Rows are points. The last column is the point's height on a tilted bowl or saddle (a function of degree 2), plus a little noise. Along how many of its main directions does it bend up, bend down or stay straight?

Points (9 x 3)
[[ 75 -22  95]
 [  5  11   8]
 [-36 -26 -11]
 [ 12  33  -3]
 [-43  12  13]
 [ 14  16   8]
 [ 18 -37  18]
 [-58 -23  -8]
 [ 30  73 -45]]
Directions: 1 up, 1 down, 0 straight

Points (18 x 4)
[[ 26  13 -21 -13]
 [-35  30  -9 -28]
 [-71 -43 -19 -38]
 [-13  21 -17 -18]
 [ 59 -49 -17 -75]
 [ 47   3  -1 -28]
 [ 24 -20  32 -51]
 [ 48  23   8  -7]
 [ 41 -27 -10 -48]
 [ -4 -38  14 -44]
 [ 74 -27 -83 -20]
 [-36  24  11 -21]
 [ 49  28  15  -1]
 [ 64  24  -4 -12]
 [ 32 -50 -28 -43]
 [-12  29  47   8]
 [ 32 -59  -1 -69]
 [ 17  40 -72 -13]]
Directions: 1 up, 1 down, 1 straight

Points (23 x 5)
[[  14  -78   40   38   16]
 [  23  -30    8  -25   17]
 [ -23  -18  -38 -120   29]
 [ -49  -41   48   12  -80]
 [  36  -47   -4   10   23]
 [   1  -45  -12   16   12]
 [  60   19    5    0  -14]
 [ -33   -7  -12    4  -16]
 [ -23  -42   40   44  -37]
 [  -2   37  -53   49   33]
 [ -29    0   32   24  -46]
 [ -11    0  -11  -49   -9]
 [  48   -3    5    7   -2]
 [  34   19  -38    4   -7]
 [ -44  -31   10  -20  -39]
 [  20    7   24  105   16]
 [  -6   53   -2    3  -14]
 [   0   27  -72   47   32]
 [ -47  -22   -5   24  -25]
 [   2   17   17   53   -6]
 [  51  -83    8  -56  113]
 [  13  -48  -13   25   16]
 [ -42  -23  -16   32  -10]]
Directions: 1 up, 1 down, 2 straight

Points (47 x 7)
[[-48  -4 -83 -11  48   2 -15]
 [-13 -10  73  -3   2 -28  -8]
 [-26  75 -14 -45  -1  16  22]
 [-35  20 -34   8 -10 -36 -25]
 [-67 -35  -7  36 -33 -48   2]
 [ 11  43  20  21 -25  41  12]
 [-36 -95   8 -20  14  30 111]
 [-13  39  21 -55  27 -29 -30]
 [  0  -8 -66 -22  10 -14 -45]
 [-30 -28 -37 -11  18  -7  -5]
 [-28 -26 -19   0  64  35  29]
 [ 55 -92  35  12 -59  37  75]
 [ -3  38  73 -35 -57 -45  56]
 [-30 -29 -39  17  -7 -28  -9]
 [ 28 106  10  12   6  45  51]
 [ 54  78   9 -14 -10 -33  45]
 [ 12 -19 -10 -14 -18  52 -13]
 [ 52  22  12  11  29  22 -14]
 [ 34  17 -20 -42 -17 -18 -18]
 [ 42  15 -36  13   9 -32   3]
 [-37  75   5  24 -79  -9  66]
 [-64  36 -11 -19  60  15   4]
 [  5  55  -7  52 -16 -18  29]
 [-18  65   2  11 -31  52  48]
 [ 27 -40  -3   2  53 -70  32]
 [ 41 -60  28 -24 -13  39  18]
 [ 15 -54  16  17  10  90  25]
 [ 32  21  -5 -10  32 -26  -4]
 [-30  66 -11  26 -23 -16  25]
 [ 32 -48 -99   5 -21   6 -80]
 [ 60 -49 -28  56 -19  16  17]
 [-57  18 -19  36 -46  -4  24]
 [ 41   2  -7  73  22   9  41]
 [-29  47 -73  46  18 -23  14]
 [  6  31  -9  11 -51  58   2]
 [ 11  24  31 -10  22   3 -18]
 [-21 -50  60  -6 -31  76  84]
 [-35  -1  30  10  -3  17  21]
 [  4  35  27  27   4  57   8]
 [-27  -9 -41 -59  59  27 -21]
 [-15 -12 -37 -36  54  -3 -23]
 [-20  20   1  37 -12 -20   5]
 [ 10  -2  16  36  24 -37   7]
 [-16  -8  10  16   0 -31  -3]
 [ 24  18  46  76 -22  39  18]
 [ 63  10  25  -1  25 -63  42]
 [-37   1 -37  57 -57  -4   9]]
Directions: 3 up, 2 down, 1 straight
